Each point is reached from the start by the listed moves, each made 0, 1 or 2 times, or once backwards (-1), plus a little noise. Say if it took an odd or an even number of moves. Then give how often each move was made.

Moves:
(1): [1.9 0.5]
(2): [-0.6  2.3]
Start: [-0.4  0.0]
Points:
[-3.3  4.0] => odd (-1, 2)
[2.1 5.8] => even (2, 2)
[ 4.2 -1.3] => odd (2, -1)

Moves:
(1): [ 1.8  1.4 -0.2 -2.6 -1.9 -2.1]
(2): [ 0.7  2.6  0.0 -0.3  0.9  0.3]
(3): [ 0.7 -0.3  2.8  1.5 -1.1 -0.6]
(4): [ 0.4  0.3 -1.4  2.2 -1.1 -2.0]
(5): [ 1.1 -0.7 -0.2  0.1  1.7 -0.8]
(6): [ 2.1 -2.5  0.2  1.1 -0.3  1.6]
Start: [-0.2  0.5  1.4 -1.0 -0.4  1.3]
Points:
[ 0.6  4.7 -3.4 -0.9  4.3 -3.1] => even (0, 1, -1, 1, 2, -1)
[-1.6  9.2 -0.2 -0.8 -1.2 -1.1] => odd (0, 2, 0, 1, -1, -1)
[ 5.2 -0.7 -0.8 -3.1 -2.8 -6.7] => even (2, -1, 0, 1, 2, 0)
[ 1.3  2.3 -3.3 -2.7 -2.2 -2.5] => odd (1, 0, -1, 1, 0, 0)
[ 6.5  1.1  4.8  8.2 -5.2  0.6] => odd (0, 2, 2, 2, -1, 2)
[-3.2  3.7 -0.1 -3.5  6.6  4.1] => even (-1, 1, -1, -1, 1, -1)

Moves:
(1): [ 2.0 -1.2 -0.2  1.4 -0.7 -0.6 -0.3 -0.6  0.3]
(2): [ 0.5  2.0 -1.4 -0.6 -1.2 -1.0  0.4  2.7  0.2]
(3): [ 0.2  0.1  1.1 -0.7 -1.1 -1.2  1.2  1.0 -0.2]
(4): [ 0.0 -0.2  0.3  1.4 -1.3  0.9  0.9  0.6  0.7]
(5): [-0.4  0.7  0.1  0.9  1.0 -0.4  0.8  0.0 -0.4]
(6): [ 2.2 -0.3 -1.0 -0.7 -0.4  2.7  2.5 -1.0  0.1]
(7): [-1.8 -1.4 -0.5  0.6 -0.8 -0.4 -0.6  0.7 -1.7]
(8): [ 1.0 -0.3  2.1 -0.2  0.4  0.5 -0.6  2.2 -0.5]
(9): [ 0.0 -0.4 -0.3 -1.1  0.9 -1.5  1.0  2.3  1.3]
Start: [-0.2 -0.8  1.5 -0.5 -1.8  0.8  0.6  0.2 -0.7]
Points:
[ 4.1  3.9  1.7 -3.2  1.3 -2.0  2.7 12.8  2.8] => odd (0, 2, -1, 0, 1, 0, -1, 2, 2)
[ 8.8  3.6  2.6 -3.6 -3.9  3.5 10.0 11.2  2.0] => odd (0, 2, 1, 1, 1, 2, -1, 2, 1)
[ 0.8 -4.5  6.1  4.6 -6.2 -5.6  2.1  8.2 -0.4] => odd (2, 0, 2, 2, 1, -1, 1, 1, 1)

Moves:
(1): [ 0.9 -0.2 -1.2 -2.8 -2.2  1.0  1.0  0.6  0.7 -0.5  1.4 -0.4  0.2 -0.8
  0.8  2.4 -1.3]
(2): [-0.8  2.0  0.0 -0.5 -0.4  0.5 -0.1 -0.5 -1.1  0.3 -1.6  0.0 -0.1  0.0
 -0.7  2.0 -0.8]
(3): [ 0.7  1.1  0.4  2.8  0.2 -0.3 -1.6  2.0  0.3  0.1 -1.1  0.8  1.2 -1.5
 -1.2 -0.1 -1.3]
(4): [ 0.1  0.3 -1.7 -0.6  1.4 -0.4  1.8 -0.7 -0.1 -1.0 -0.9  0.5  0.2  0.7
  1.0 -0.5 -0.1]
(5): [ 2.5 -0.4 -0.6  0.7  1.3  0.1  0.2  2.0 -1.9  0.0  1.5 -0.1  1.6 -0.4
  0.6  1.1  1.7]
(6): [-0.2 -0.3 -0.2  0.4  0.2  1.4  0.5  0.4 -0.1 -0.3  1.1  0.0  2.1  0.0
 -0.5  2.6 -0.5]
(7): [-1.0  0.3 -0.7  1.0 -0.8 -0.8  0.7  0.4 -0.2 -0.8  0.2  0.4  0.6 -0.4
  0.5  0.5  0.2]
(8): [-1.5  0.6  0.6  0.9  0.9  1.3 -0.4  1.8  2.0 -0.4  1.3  0.4  1.6  2.5
  1.5 -1.2 -1.4]
(9): [ 0.8 -1.2 -0.1  0.2 -0.9 -2.0  0.6  0.7 -0.3  0.4  0.7 -1.6  0.7 -1.7
  0.1  0.0  1.0]
(10): [ 1.5  0.0 -0.4  0.3  0.9  1.0  0.4 -0.9 -1.1  0.7  1.4  0.1  0.3  1.7
 -0.5  0.0 -0.1]
(11): [ 0.2 -0.5  0.1 -0.7 -0.6  0.1 -1.4 -0.3  0.1  0.2  0.2  0.4 -0.5  1.1
 -0.5  1.7 -1.1]
(12): [ 0.5  1.2 -1.8  0.0  1.0 -0.1 -0.5  0.2 -0.3 -0.1  0.1  1.2  0.8  1.5
 -1.2  0.3  0.4]
(13): [ 0.2 -0.5 -0.8  0.4  0.5  0.8  1.1  0.6 -1.7  1.1 -0.2  0.1  0.6 -0.2
  0.3  0.4  0.6]
(14): [ 1.5 -1.3 -0.6  0.3 -0.5 -0.1 -0.6 -0.2  1.1 -0.3  0.5 -1.0 -0.9  0.6
 -0.4  0.6  1.0]
Start: [-0.7 -0.7  0.0  0.1  0.4 -1.0  1.5 -1.2 -0.5  0.6  0.7 -0.5  0.9 -1.2
 -0.6 -0.2  0.0]
Points:
[ 2.4  2.0 -8.4  6.8  3.2 -3.0  0.3  9.2  7.6 -6.9  3.8  3.7  8.8  2.7
  2.4 -0.1 -1.6] => odd (1, -1, 2, 2, 1, 0, 2, 2, 0, -1, 0, 2, -1, 2)
[ 5.1 -3.5 -3.3  1.3 -7.1  2.9  1.0  1.3 -1.0  2.6  4.1 -2.9  3.7 -2.5
 -3.9 13.3 -6.7] => even (2, 1, 2, 0, -1, 1, 1, 0, 1, 2, 2, -1, 2, 2)
[ 4.3  8.7 -8.8  1.2  3.9  0.1  2.7  9.5 -3.7 -1.3  2.7  4.6 11.9  3.0
  1.5  6.7 -5.9] => even (2, 2, 2, 2, 2, -1, 1, 2, 1, 1, 1, 2, 0, -1)
[  8.4  -6.9 -12.1   2.5   3.7  -4.4   8.8   1.8  -6.7  -0.5   5.0  -2.3
   8.6  -2.8  -1.7   7.2   8.8] => even (0, -1, 0, 2, 1, 2, 1, -1, 2, 0, 0, 2, 2, 2)
[ 6.9 -0.3 -3.8 -1.2  8.0 -1.3  2.9 -8.1 -5.1  0.8  1.1  0.2 -3.1  5.7
 -2.5 -4.8  6.7] => even (-1, 0, -1, 1, 1, -1, -1, -1, -1, 2, -1, 1, -1, 1)
